Each row of a before or after table is a point. One or more steps were done to the points. Then noise was added and the rows were shuffled. The steps act on columns, c1 being the first. What was done? A step turns or swaps two columns, mirrors them in a line or flattens them onto one, adds a multiple of one to another, or multiplies or shifts one. Angles are multiples of 10 degrees, from the lower column toward the higher: turns from -170 to 170, lines from 10 to 170 but not 90. Use the fewest steps. Two steps may share a column if one is a turn and the other turns, adds or multiplies; they go together, in the order done. Otherwise the lowest column goes first.

Before, 12 rows:
[[ -5   8]
 [  8  -1]
 [  1 -26]
 [ 16  18]
 [  9  -8]
 [ 10 -13]
 [ 12  12]
 [ 60   4]
 [-15 -17]
 [  0   6]
 [-14   4]
 [ -3  12]]
After, 12 rows:
[[-12  -3]
 [ 24  13]
 [  8  22]
 [ 26 -55]
 [ -9  12]
 [-10   0]
 [  5  -7]
 [ 12  -3]
 [ -6  -3]
 [ 17  -3]
 [ -7 -23]
 [ -5 -16]]
Steps: mirror c1 and c2 in the line at 150 degrees

Before:
[[ 40 -34  -2  29   2  15]
 [  8  -9   4  26   8 -16]
 [ 17   0 -14  35  17 -13]
 [ 37  11 -19 -12  23   3]
 [-28 -14 -10  14  15  22]
 [ 18   6 -25  -2 -26 -26]
 [ 21  23 -34  -9   3 -14]
 [-20  15 -25  14 -15  27]
 [ 15 -10 -46  31  16 -40]
 [  4  10 -21 -27 -22   0]
 [ 20  28   4  15  21  -2]
 [  4  -6  39   3 -35  60]
 [ 16 -26 -22  26   9  40]
 [ -9  23 -40   9 -16  -4]]
After, 14 rows:
[[ 10  28  18  14  28  -7]
 [ -9  23 -22  -9  20 -11]
 [ -3  17 -19  16 -23  24]
 [-20  10 -15 -28  -8   9]
 [ -1 -25 -35  25  20  33]
 [-33  -7  37   3 -14  58]
 [  6   0 -14  36  23 -24]
 [  1  13 -14 -12  45   5]
 [  3  -9   1  25  10 -26]
 [-10  24 -31   9 -15  -7]
 [ 28 -14 -15  14 -16  18]
 [  6 -12 -51  31  20 -48]
 [-32   5 -23  -3   1 -24]
 [-19 -32 -19  30  36   8]]
Steps: mirror c1 and c5 in the line at 60 degrees; add 0.5 times c2 to c3; add -0.3 times c4 to c6

Before, 8 rows:
[[ 20 -26   8   5 -22 -15 -12  11 -39 -26  16]
 [ 36 -13 -31 -21 -15 -14  45 -11 -33 -16  36]
 [-16  41 -24   8  37  35  42  15  14   0 -14]
 [ 18  17   7  14   6 -17  -2 -44  21  -8   0]
 [-12 -18   1  22 -32 -36   1  -2  41 -49  19]
 [-17  10  22 -29 -14  -4  -7 -40  19  14 -28]
 [ 47 -31  23  -4  16 -19 -19  35   4  -5  60]
 [ 58 -30 -27  -2  19 -51 -18   8  10   3  33]]
After, 8 rows:
[[  0  -2 -32 -37 -13 -14  46   2 -33  17 -22]
 [  9   5 -27 -17  19 -50 -18  26   9  -4 -41]
 [  6  10   8  -2 -22 -16 -13  16 -39  25 -30]
 [ -2  -5   2   8 -34 -35   1  -7  41  48 -34]
 [  3 -26 -24  13  36  35  42   7  15   0  30]
 [-12 -18   7  11   7 -17  -2 -33  21   8   6]
 [-16  17  22 -11 -15  -5  -7 -42  19 -13  36]
 [ 17  -8  23 -33  17 -20 -17  45   3   7 -57]]
Steps: flatten c1 and c8 onto the line at 70 degrees; turn c4 and c11 by 30 degrees; turn c2 and c11 by 140 degrees; multiply c10 by -1

Before (12 x 18):
[[ -5   5  10   1   5 -10  17  -1  60  12  -6  -7  -3  -3   1  11  -1   6]
 [  4 -19   2 -10  -6 -12   8   0   0   1  10  24  23  -2  10  -4  19   2]
 [  0  -3   9 -10   0   3   3   2  -7  12  -5  -2  -1 -10  -7  15  -7   0]
 [-10 -14   3  -2  -2   5  -8   6   6  11  -9   3  -2  -4  -1  -1  10   6]
 [ -9   7 -21   5   2 -18  -2  -5   9 -12  -7  -4   4 -10  -4 -21   5  -1]
 [ -2  -2  13  -4  10   0   1  -5  -6   2 -12   2  -1  -1   6   5  -7   1]
 [ -7  -2   3  -3  11   6  -2   4  -3   9  19  -1  10  -8   7 -11   7  14]
 [ -3  -3  11   3   5   4  -7   4   3 -14   4  -3   4  -4  -8   7   8   9]
 [ 20  -4   2   6  11   4  -3  -9   0   7   2   7  10  -9  -1   5 -10   5]
 [ -2   6   5  -4   8  -6  -6  -4  13   0  -5  -3  15  -9  10  15  -6  10]
 [ -9  -1  -5  -7   5  -7  -2   2  16  -2  11  -5   5  15  -2   7   2   8]
 [ -6  -8   9   1  -7   5  -7  -5  -1  -4  26  10  -2  -6   5  11  -8   8]]
After:
[[-10 -14   9  -1  -3 -10  -3   6   5  11  -9   4  -2   0  -7   3  10   8]
 [ -3  -3  10   5   6 -15   4   4   3 -14   6  -3   3   1  -9  -6   8  10]
 [ -8  -3   9  -9  10  -7  -8   4  -4  10  19  -1  10   1   1   5   8  15]
 [ 21  -3   0   2  11  12  -1  -9   1   7   1   7  10  -5  -4  -6  -9  10]
 [ -1  -4   7  17  -1 -10   8   1  -7  12  -5  -2  -1  -8   0   4  -8   4]
 [ -5  -8   5   9  -8   1  -8  -5  -2  -5  26   9  -3  -1  -3  -5  -8  10]
 [  4 -19  -9   0  -6  -7  -4   0  -1   1  10  24  24  -1  12  11  19   3]
 [-10   8 -27 -22   1  21   3  -4   9 -12  -7  -3   4  -9  -3   2   6   5]
 [ -9  -1  -8  10   5   0   1   2  16  -3  11  -6   5  16  -2   4   2   0]
 [ -5   6  -7  10   4 -12   9   0  60  12  -6  -7  -3  -1  16  -5   0   7]
 [ -2  -2   2   6   9  -5  -4  -4  -6   2 -12   3  -1   0   4   2  -8   1]
 [ -1   7  -7  16   8  -2 -12  -4  13   0  -5  -3  15  -2  -1  -2  -6  13]]
Steps: add 1.5 times c8 to c3; turn c3 and c6 by -70 degrees; turn c4 and c16 by -110 degrees; turn c7 and c15 by 60 degrees; turn c14 and c18 by -30 degrees
